Each row of a before or after table is a point. One or more steps were done to the points. Then noise was added and the rows were shuffled. The steps act on columns, c1 being the first. Write out the steps. A step turns or swaps two columns, mirrors them in a line or flattens them onto one, adds a multiple of one to another, or multiplies or shifts one. Angles are multiples of 10 degrees, from the lower column toward the higher: turns from -170 to 170, lines from 10 to 170 but not 90. Use the fewest steps. Two steps may share a column if one is a turn and the other turns, adds or multiplies; they go together, in the order done. Otherwise the lowest column goes first.

Before:
[[-0.11 -0.18  0.05]
 [-0.35 -0.38 -0.24]
 [-0.25 -0.22 -0.09]
 [ 0.44 -0.04  0.23]
 [-0.17  0.25 -0.01]
 [ 0.49  0.28  0.68]
 [-0.34 -0.27 -0.13]
 [ 0.12 -0.34  0.44]
 [ 0.39  0.25  0.27]
 [-0.02 -0.27 -0.14]
 [ 0.60  0.26  0.26]
 [-0.59 -0.41 -0.23]]
After, 12 rows:
[[-0.13  0.53  0.13]
 [-0.07 -0.44  0.04]
 [-0.04 -0.54  0.08]
 [-0.08  0.49  0.06]
 [-0.14 -0.85  0.16]
 [ 0.07 -0.57 -0.08]
 [ 0.08 -0.12 -0.06]
 [ 0.11  0.52 -0.13]
 [-0.03 -0.76  0.01]
 [-0.02  0.50 -0.04]
 [-0.08 -0.37  0.11]
 [-0.16 -0.66  0.15]]
Steps: flatten c1 and c3 onto the line at 130 degrees; multiply c2 by 2

Before:
[[ 0.08  0.42  0.40 -0.40  0.00  0.07 -0.02  0.05]
 [-0.19  0.47  0.03  0.14  0.28 -0.12 -0.19  0.34]
 [-0.14  0.06  0.01 -0.04  0.00 -0.15 -0.01 -0.42]
 [-0.24 -0.08 -0.10  0.10  0.05 -0.46 -0.18  0.57]
 [-0.57  0.23 -0.26 -0.02  0.18  0.24  0.03 -0.26]
 [ 0.04  0.41 -0.41  0.04  0.32  0.15 -0.54  0.15]
 [-0.01  0.11 -0.21 -0.12 -0.35  0.54 -0.58 -0.22]
 [-0.07  0.01 -0.45 -0.20  0.30  0.25 -0.33 -0.15]
 [ 0.08  0.61 -0.43 -0.50 -0.01 -0.60 -0.25  0.36]
 [-0.12 -0.05  0.25  0.31 -0.21  0.21  0.41  0.00]]
After:
[[ 0.07  0.23  1.00 -0.99 -0.02  0.07 -0.02  0.39]
 [-0.48  0.34  0.35 -0.63  0.37  0.24  0.03 -0.02]
 [-0.14  0.36  0.60 -0.64  0.06 -0.16 -0.02 -0.21]
 [ 0.05  0.12  0.16 -1.09 -0.03 -0.59 -0.24  1.08]
 [ 0.04  0.12  0.14 -0.80  0.31  0.25 -0.34  0.42]
 [ 0.14  0.14  0.18 -0.55  0.29  0.14 -0.53  1.21]
 [-0.21 -0.49  0.50 -0.51  0.13 -0.45 -0.18  0.57]
 [-0.08  0.05  0.62 -0.44  0.34 -0.11 -0.20  0.86]
 [-0.20 -0.03  0.84 -0.28 -0.15  0.20  0.41 -0.67]
 [-0.13  0.23  0.39 -0.71 -0.33  0.54 -0.58  0.82]]
Steps: turn c1 and c5 by -20 degrees; turn c2 and c8 by 50 degrees; add -1.5 times c7 to c8; shift c3 by 0.60; shift c4 by -0.60

Before (11 x 14):
[[ 0.35 -0.52  0.04  0.23 -0.48 -0.33 -0.52  0.52 -0.07  0.13 -0.22  0.57
  -0.21 -0.02]
 [-0.58 -0.44 -0.03 -0.19 -0.56  0.36  0.09  0.51  0.26 -0.28 -0.45 -0.14
   0.12 -0.25]
 [-0.09 -0.02 -0.23 -0.08  0.21 -0.54  0.19  0.16  0.05 -0.08 -0.11  0.39
   0.63 -0.10]
 [-0.37 -0.36  0.28  0.14 -0.65 -0.34  0.19  0.10 -0.65  0.30 -0.16  0.05
   0.66 -0.31]
 [-0.20 -0.07  0.17 -0.50  0.21  0.32 -0.26  0.11 -0.01 -0.24  0.22  0.79
   0.39 -0.41]
 [-0.18  0.30 -0.11 -0.37 -0.52 -0.03  0.16 -0.36  0.11  0.00 -0.55  0.22
  -0.19 -0.30]
 [-0.16  0.42 -0.66 -0.39  0.04  0.02 -0.11  0.31 -0.62 -0.27  0.16 -0.03
   0.13 -0.19]
 [ 0.23  0.25 -0.42 -0.46 -0.31 -0.29 -0.12 -0.16  0.00  0.09 -0.49  0.32
   0.32  0.27]
 [ 0.34  0.38 -0.51 -0.10 -0.03  0.30  0.05 -0.21 -0.16 -0.09  0.13  0.03
   0.53  0.15]
 [ 0.25  0.41 -0.05  0.15  0.08 -0.27 -0.73  0.61 -0.34  0.33  0.24  0.67
   0.29 -0.32]
 [ 0.23 -0.14  0.25 -0.09 -0.49 -0.07 -0.77 -0.35  0.17 -0.20 -0.07  0.63
   0.27 -0.29]]
After:
[[ 0.64 -0.16  0.15 -0.09 -0.38 -0.11 -0.77 -0.35  0.14 -0.28  0.32  0.19
   0.45 -0.48]
 [-0.17  0.00 -0.04 -0.10  0.08  0.22  0.18  0.15  0.49  0.01 -0.22 -0.22
   0.47 -0.31]
 [-0.64 -0.45  0.12 -0.18 -0.71 -0.41  0.08  0.49 -0.18 -0.19  0.15 -0.20
  -0.03 -0.44]
 [-0.46 -0.38 -0.07  0.17 -0.55  0.72  0.21  0.10 -0.01  0.10  0.36 -0.47
   0.31 -0.51]
 [ 0.30  0.37 -0.08 -0.13  0.08 -0.04  0.05 -0.21 -0.37  0.15  0.11 -0.40
   0.27 -0.04]
 [ 0.30  0.24 -0.16 -0.47 -0.59  0.15 -0.13 -0.15  0.25  0.27 -0.07 -0.04
   0.33  0.06]
 [-0.13  0.41 -0.05 -0.39  0.13  0.54 -0.13  0.30 -0.32  0.10  0.08 -0.12
   0.04 -0.40]
 [-0.27  0.31 -0.01 -0.38 -0.75 -0.08  0.14 -0.37  0.07  0.05  0.07  0.29
   0.02 -0.49]
 [ 0.61  0.39 -0.14  0.15  0.22  0.43 -0.73  0.59  0.08  0.27  0.09  0.21
   0.50 -0.52]
 [ 0.62 -0.53 -0.02  0.21 -0.48  0.21 -0.53  0.55  0.25  0.08  0.24  0.54
   0.22 -0.23]
 [-0.07 -0.10  0.14 -0.49  0.29 -0.15 -0.25  0.11 -0.28 -0.27 -0.01  0.22
   0.60 -0.60]]
Steps: add -0.5 times c7 to c1; flatten c3 and c10 onto the line at 120 degrees; turn c5 and c11 by -50 degrees; mirror c6 and c9 in the line at 120 degrees; turn c12 and c13 by 50 degrees; multiply c13 by 0.7; shift c14 by -0.20

Before, 10 rows:
[[-0.48  0.32 -0.06 -0.24  0.13 -0.38  0.36 -0.04 -0.12 -0.42 -0.18  0.28
   0.22  0.26  0.15  0.63 -0.06  0.35 -0.35  0.35  0.39 -0.46 -0.31 -0.23]
 [-0.01  0.01  0.17 -0.08  0.25  0.46 -0.16 -0.46  0.22 -0.13  0.51 -0.70
  -0.10 -0.55 -0.22  0.11  0.25  0.17  0.01 -0.48 -0.09  0.14  0.17 -0.05]
 [-0.03  0.39 -0.43  0.06 -0.07  0.40 -0.08 -0.22 -0.29  0.14  0.38  0.29
  -0.55  0.44 -0.41  0.14 -0.01 -0.30  0.03 -0.43 -0.32  0.08  0.17 -0.37]
 [ 0.24 -0.31 -0.37 -0.01 -0.32 -0.24 -0.09  0.08 -0.08 -0.04 -0.33 -0.44
  -0.31  0.43 -0.80 -0.09 -0.02 -0.33 -0.31  0.28  0.13  0.00  0.14  0.06]
 [ 0.24 -0.26 -0.11  0.26  0.39  0.34 -0.10  0.31 -0.46 -0.64 -0.40 -0.26
   0.35 -0.10 -0.14 -0.34 -0.18 -0.44 -0.59 -0.31  0.34 -0.48  0.01 -0.02]
 [ 0.24  0.59  0.48  0.68 -0.08  0.07  0.09  0.13  0.33 -0.26  0.40  0.17
   0.04  0.39  0.28  0.18  0.38 -0.50 -0.11  0.36 -0.25  0.48  0.08  0.59]
 [-0.10 -0.31  0.13  0.41 -0.06  0.43  0.38  0.14  0.21  0.03 -0.06 -0.09
  -0.13  0.25 -0.24 -0.30 -0.24  0.17 -0.33  0.01  0.08 -0.26 -0.24 -0.20]
 [-0.47  0.47  0.17  0.48 -0.21  0.44 -0.15 -0.46  0.14 -0.35  0.13 -0.01
  -0.18 -0.09  0.19  0.19  0.52  0.39 -0.15 -0.21 -0.51  0.12  0.11 -0.26]
 [ 0.31  0.29 -0.41  0.50  0.32  0.25 -0.04 -0.33 -0.56 -0.34 -0.53 -0.72
  -0.54 -0.37 -0.04 -0.27  0.61  0.52  0.34 -0.69 -0.51  0.12  0.11  0.53]
 [-0.07 -0.11  0.14  0.10  0.14  0.46  0.81  0.33 -0.66 -0.13 -0.05  0.25
  -0.45 -0.53  0.04  0.15  0.44  0.15  0.33  0.18 -0.36 -0.48 -0.36 -0.16]]
After:
[[-0.01 -0.02  0.21  0.01  0.24 -0.42 -0.15 -0.47  0.22  0.14  0.52 -0.71
  -0.11 -0.57 -0.25  0.23  0.26  0.17 -0.03 -0.45 -0.07  0.13  0.15 -0.03]
 [-0.05  0.39 -0.42 -0.13 -0.07 -0.42 -0.09 -0.21 -0.30 -0.14  0.38  0.27
  -0.57  0.45 -0.43  0.16 -0.01 -0.27 -0.02 -0.43 -0.31  0.09  0.20 -0.37]
 [ 0.24 -0.31 -0.40 -0.19 -0.34  0.22 -0.09  0.08 -0.08  0.11 -0.36 -0.42
  -0.30  0.44 -0.82 -0.07 -0.01 -0.27  0.28  0.29  0.13  0.00  0.12  0.08]
 [-0.11 -0.31  0.16  0.44 -0.07 -0.14  0.37  0.12  0.22  0.03 -0.08 -0.06
  -0.15  0.24 -0.25  0.53 -0.29 -0.04  0.34  0.00  0.10 -0.28 -0.24 -0.20]
 [-0.07 -0.12  0.16  0.18  0.13 -0.46  0.81  0.34 -0.66  0.07 -0.05  0.25
  -0.42 -0.53  0.03  0.18  0.43  0.10 -0.37  0.19 -0.35 -0.49 -0.38 -0.18]
 [-0.47  0.30 -0.11 -0.06  0.14 -0.11  0.36 -0.05 -0.12  0.47 -0.18  0.28
   0.25  0.23  0.15 -0.74 -0.05  0.40  0.30  0.35  0.40 -0.46 -0.32 -0.22]
 [ 0.25  0.57  0.49  0.34 -0.07 -0.17  0.07  0.16  0.34  0.30  0.41  0.16
   0.04  0.36  0.29 -0.10  0.37 -0.75  0.06  0.36 -0.26  0.48  0.09  0.60]
 [ 0.25 -0.26 -0.09  0.01  0.39 -0.03 -0.12  0.33 -0.46  0.74 -0.38 -0.27
   0.37 -0.09 -0.11  0.46 -0.16 -0.51  0.44 -0.29  0.35 -0.46  0.01 -0.01]
 [-0.51  0.46  0.15  0.61 -0.22 -0.43 -0.15 -0.48  0.13  0.37  0.12 -0.02
  -0.16 -0.08  0.20  0.15  0.53  0.10  0.09 -0.22 -0.52  0.10  0.09 -0.25]
 [ 0.34  0.28 -0.41  0.70  0.34 -0.02 -0.05 -0.32 -0.58  0.28 -0.54 -0.71
  -0.53 -0.38 -0.04  0.38  0.61  0.18 -0.37 -0.70 -0.52  0.11  0.09  0.52]]
Steps: turn c4 and c18 by -30 degrees; turn c6 and c16 by 140 degrees; turn c10 and c19 by 170 degrees

Before, 9 rows:
[[-0.37  0.43 -0.50  0.31  0.21 -0.02  0.53 -0.59  0.19  0.28  0.18  0.19
  -0.22  0.00  0.20  0.32  0.31  0.10 -0.27  0.10  0.41 -0.06  0.11  0.34
   0.01 -0.30 -0.29  0.03  0.22 -0.26 -0.03  0.21 -0.04  0.04  0.33 -0.87
  -0.01 -0.23  0.12 -0.19  0.11 -0.34  0.16  0.12  0.39 -0.26  0.30 -0.36
  -0.38  0.11 -0.25 -0.63  0.04 -0.30 -0.77  0.06 -0.19  0.62  0.00  0.18
  -0.15 -0.02  0.39  0.25]
 [-0.01  0.25  0.08 -0.24 -0.21  0.38  0.15 -0.05 -0.03 -0.23 -0.52 -0.09
   0.06 -0.29  0.03  0.23  0.36  0.12 -0.21  0.02 -0.26  0.46 -0.08 -0.09
  -0.02  0.10 -0.15  0.05 -0.21 -0.22 -0.15  0.39 -0.24 -0.22 -0.31  0.00
  -0.11  0.16 -0.64  0.19  0.28  0.21  0.04  0.62  0.35 -0.29  0.13  0.08
  -0.38  0.43 -0.42  0.34  0.92 -0.03 -0.14  0.29 -0.45 -0.44 -0.43  0.00
   0.41  0.09  0.51 -0.07]
 [ 0.21  0.28  0.04  0.11 -0.03  0.81  0.74 -0.34  0.24  0.20  0.15 -0.05
  -0.28 -0.25  0.34 -0.12  0.29 -0.11 -0.26  0.00  0.62  0.38  0.18  0.30
  -0.11 -0.02 -0.80 -0.73  0.20 -0.35 -0.12 -0.15 -0.32 -0.31 -0.07  0.09
   0.01  0.15 -0.10  0.40  0.04  0.02  0.10  0.22  0.72 -0.37  0.14  0.03
   0.04  0.55 -0.01 -0.35  0.20  0.06 -0.49  0.74 -0.21  0.22 -0.07  0.23
   0.32 -0.10  0.02 -0.42]
 [ 0.38  0.18  0.48 -0.01 -0.22  0.12  0.54 -0.03  0.00  0.06 -0.01  0.13
   0.35 -0.61  0.36  0.04  0.91 -0.05  0.13 -0.78  0.42 -0.05 -0.05  0.14
   0.26 -0.21  0.09  0.24 -0.38  0.16 -0.44  0.12 -0.21 -0.58  0.28  0.11
  -0.05  0.01 -0.47 -0.14 -0.04 -0.06 -0.25 -0.09  0.38 -0.32 -0.49 -0.37
  -0.39  0.16  0.47 -0.40 -0.30  0.23  0.42  0.04  0.06  0.67  0.09 -0.22
   0.50 -0.03  0.37 -0.74]
 [ 0.29 -0.28  0.45 -0.04 -0.76 -0.11  0.24  0.12 -0.21  0.73 -0.16  0.06
   0.16 -0.17  0.60 -0.33  0.10  0.00  0.24  0.42  0.12  0.19 -0.08  0.39
  -0.03 -0.09 -0.34 -0.03 -0.41  0.00 -0.63 -0.35 -0.39  0.19  0.32 -0.53
  -0.15 -0.20 -0.21 -0.10  0.01  0.67 -0.51 -0.01  0.42  0.33  0.28  0.47
  -0.15  0.01  0.22  0.28  0.20 -0.40 -0.23  0.11  0.25 -0.42 -0.34  0.66
   0.17 -0.14  0.18  0.39]
 [-0.22  0.24 -0.33 -0.17 -0.47  0.06  0.45  0.47  0.26  0.08 -0.08  0.27
   0.25 -0.66  0.23 -0.11 -0.24  0.33 -0.10 -0.26  0.21  0.34  0.45 -0.42
   0.18  0.20 -0.19  0.09 -0.14  0.72 -0.40 -0.18 -0.19  0.11 -0.08  0.33
   0.03  0.42 -0.21  0.39  0.03  0.09 -0.21  0.21 -0.40  0.31 -0.25 -0.01
  -0.48  0.04 -0.20 -0.49  0.30  0.30 -0.25  0.22 -0.93 -0.50  0.02 -0.31
  -0.03  0.43  0.26 -0.28]
 [-0.33 -0.24  0.38 -0.15  0.06  0.18 -0.22 -0.02 -0.12 -0.06  0.12 -0.21
   0.24 -0.40  0.10  0.01  0.12  0.13  0.11 -0.05 -0.28 -0.23 -0.15 -0.18
   0.41  0.09  0.24 -0.05  0.05 -0.35 -0.55 -0.28 -0.98  0.45 -0.27 -0.40
   0.37 -0.33 -0.07 -0.46  0.21 -0.12  0.09  0.15  0.38 -0.13 -0.18  0.23
  -1.10 -0.19  0.38 -0.23 -0.59 -0.15 -0.43  0.30 -0.37 -0.41  0.47  0.39
   0.74 -0.43  0.12 -0.25]
 [-0.14 -0.10 -0.24 -0.37 -0.51 -0.06  0.31  0.23 -0.37  0.27 -0.01 -0.41
   0.57 -0.07  0.18 -0.04 -0.01 -0.05  0.12  0.24 -0.38 -0.01  0.26 -0.41
   0.02 -0.30  0.33  0.21 -0.05  0.00 -0.17  0.14  0.26 -0.34  0.07 -0.33
   0.18  0.10 -0.25 -0.05  0.09 -0.24 -0.34 -0.89  0.35  0.00 -0.34  0.39
   0.02  0.06  0.48 -0.03  0.14 -0.44 -0.05  0.00  0.54  0.20 -0.13  0.49
   0.03 -0.36  0.77 -0.14]
 [-0.84  0.00 -0.51 -0.16  0.21 -0.22 -0.45 -0.13  0.31  0.34 -0.03 -0.42
   0.14  0.36  0.37  0.17 -0.21  0.22 -0.06  0.13 -0.80 -0.31  0.21  0.46
  -0.01  0.26 -0.48 -0.22 -0.09 -0.13  0.18 -0.09 -0.18  0.23 -0.04  0.26
   0.17 -0.12  0.61 -0.13 -0.37  0.27  0.37  0.48  0.48  0.17  0.25  0.03
   0.00 -0.22 -0.29 -0.14 -0.23  0.07 -0.60  0.58  0.11 -0.17 -0.43  0.19
   0.34 -0.14  0.47  0.50]]
After:
[[ 0.23  0.42 -0.49  0.29  0.07 -0.03  0.50  0.12  0.25  0.29  0.22 -0.32
  -0.21 -0.04  0.24  0.35  0.30  0.13 -0.30  0.09  0.44 -0.05 -0.61  0.42
   0.01 -0.32 -0.33 -0.01  0.19 -0.27 -0.03  0.19 -0.06 -0.01  0.37 -0.89
  -0.06 -0.61  0.12 -0.20  0.10 -0.35  0.15  0.15  0.36 -0.24  0.35 -0.39
  -0.35  0.12 -0.27 -0.58  0.19 -0.33 -0.71  0.11 -0.21  0.60 -0.01  0.19
  -0.14 -0.03  0.38  0.26]
 [ 0.96  0.05 -0.45 -0.14  0.33 -0.22 -0.43  0.19  0.30  0.40 -0.02 -0.10
   0.08  0.35  0.33  0.17 -0.21  0.29 -0.06  0.10 -0.81 -0.35 -0.11  0.50
   0.02  0.31 -0.43 -0.24 -0.13 -0.10  0.12 -0.08 -0.15  0.20  0.00  0.24
   0.23 -0.67  0.67 -0.07 -0.40  0.30  0.35  0.49  0.52  0.19  0.26  0.05
   0.02 -0.28 -0.28 -0.14 -0.04  0.08 -0.63  0.57  0.13 -0.17 -0.43  0.17
   0.35 -0.14  0.47  0.50]
 [ 0.10  0.27  0.09 -0.25 -0.83  0.44  0.11 -0.10 -0.01 -0.19 -0.52  0.01
   0.04 -0.23  0.06  0.24  0.33  0.09 -0.21  0.04 -0.28  0.42 -0.07 -0.11
   0.00  0.08 -0.10  0.10 -0.23 -0.24 -0.15  0.32 -0.23 -0.19 -0.31 -0.08
  -0.17  0.52 -0.62  0.15  0.27  0.24  0.04  0.59  0.32 -0.28  0.14  0.10
  -0.37  0.40 -0.40  0.37  0.38 -0.07 -0.14  0.34 -0.38 -0.41 -0.42 -0.03
   0.44  0.06  0.54  0.00]
 [ 0.34 -0.13 -0.22 -0.40 -0.38 -0.05  0.30  0.24 -0.30  0.24  0.03  0.30
   0.56 -0.03  0.17 -0.07 -0.01 -0.09  0.11  0.13 -0.35  0.01  0.22 -0.43
   0.00 -0.33  0.27  0.19 -0.04  0.01 -0.14  0.20  0.25 -0.35  0.07 -0.34
   0.18 -0.28 -0.31 -0.07  0.10 -0.22 -0.40 -0.91  0.32 -0.05 -0.32  0.37
   0.07  0.09  0.49 -0.02 -0.33 -0.41 -0.09  0.01  0.52  0.22 -0.17  0.43
   0.04 -0.36  0.81 -0.12]
 [-0.27 -0.29  0.39  0.05 -0.68 -0.11  0.23 -0.01 -0.19  0.74 -0.16  0.08
   0.19 -0.24  0.59 -0.33  0.12 -0.02  0.26  0.37  0.13  0.16  0.11  0.38
  -0.03 -0.12 -0.34 -0.04 -0.37 -0.01 -0.65 -0.40 -0.39  0.13  0.32 -0.56
  -0.15 -1.28 -0.20 -0.10 -0.01  0.70 -0.51  0.05  0.36  0.30  0.28  0.43
  -0.14  0.05  0.21  0.27 -0.45 -0.41 -0.27  0.10  0.24 -0.41 -0.33  0.68
   0.23 -0.18  0.16  0.45]
 [-0.16  0.28  0.09  0.11 -0.22  0.82  0.75  0.23  0.18  0.24  0.21  0.17
  -0.26 -0.24  0.37 -0.11  0.21 -0.13 -0.29  0.02  0.59  0.39 -0.35  0.34
  -0.12 -0.05 -0.81 -0.68  0.19 -0.39 -0.09 -0.16 -0.31 -0.31 -0.11  0.14
  -0.06 -0.17 -0.10  0.40  0.08 -0.08  0.13  0.24  0.72 -0.35  0.16 -0.03
   0.02  0.62 -0.04 -0.33  0.06  0.03 -0.51  0.72 -0.27  0.22 -0.08  0.24
   0.33 -0.09  0.02 -0.41]
 [ 0.06  0.17 -0.33 -0.16 -0.53  0.05  0.49  0.43  0.26  0.11 -0.03 -0.36
   0.17 -0.66  0.20 -0.17 -0.23  0.30 -0.08 -0.27  0.19  0.34  0.50 -0.40
   0.15  0.21 -0.19  0.12 -0.11  0.74 -0.43 -0.21 -0.23  0.09  0.00  0.33
   0.03  0.28 -0.22  0.42  0.01  0.11 -0.23  0.20 -0.39  0.29 -0.33 -0.03
  -0.49  0.03 -0.23 -0.44 -0.12  0.33 -0.25  0.21 -0.96 -0.57  0.01 -0.29
  -0.17  0.50  0.17 -0.28]
 [ 0.37 -0.25  0.32 -0.16  0.44  0.15 -0.23 -0.22 -0.12 -0.07  0.13  0.01
   0.21 -0.37  0.13  0.06  0.17  0.15  0.08 -0.06 -0.23 -0.23  0.00 -0.13
   0.45  0.12  0.19 -0.08  0.03 -0.34 -0.52 -0.30 -1.02  0.46 -0.26 -0.37
   0.38 -0.24 -0.07 -0.51  0.19 -0.14  0.18  0.18  0.40 -0.14 -0.18  0.19
  -1.14 -0.21  0.39 -0.24 -0.35 -0.14 -0.43  0.31 -0.41 -0.44  0.52  0.35
   0.74 -0.42  0.12 -0.29]
 [-0.40  0.18  0.51 -0.02  0.10  0.12  0.53 -0.03  0.01  0.05 -0.03  0.01
   0.30 -0.56  0.38  0.00  0.91 -0.11  0.15 -0.77  0.39 -0.03  0.01  0.11
   0.28 -0.21  0.02  0.14 -0.34  0.22 -0.46  0.13 -0.21 -0.51  0.30  0.15
  -0.02 -0.04 -0.52 -0.11 -0.06 -0.04 -0.22 -0.09  0.39 -0.34 -0.51 -0.38
  -0.41  0.17  0.42 -0.39 -0.37  0.15  0.38  0.05  0.11  0.68  0.03 -0.20
   0.41 -0.01  0.37 -0.76]]
Steps: turn c1 and c12 by 150 degrees; turn c5 and c53 by 50 degrees; swap c8 and c23; add -1.5 times c10 to c38
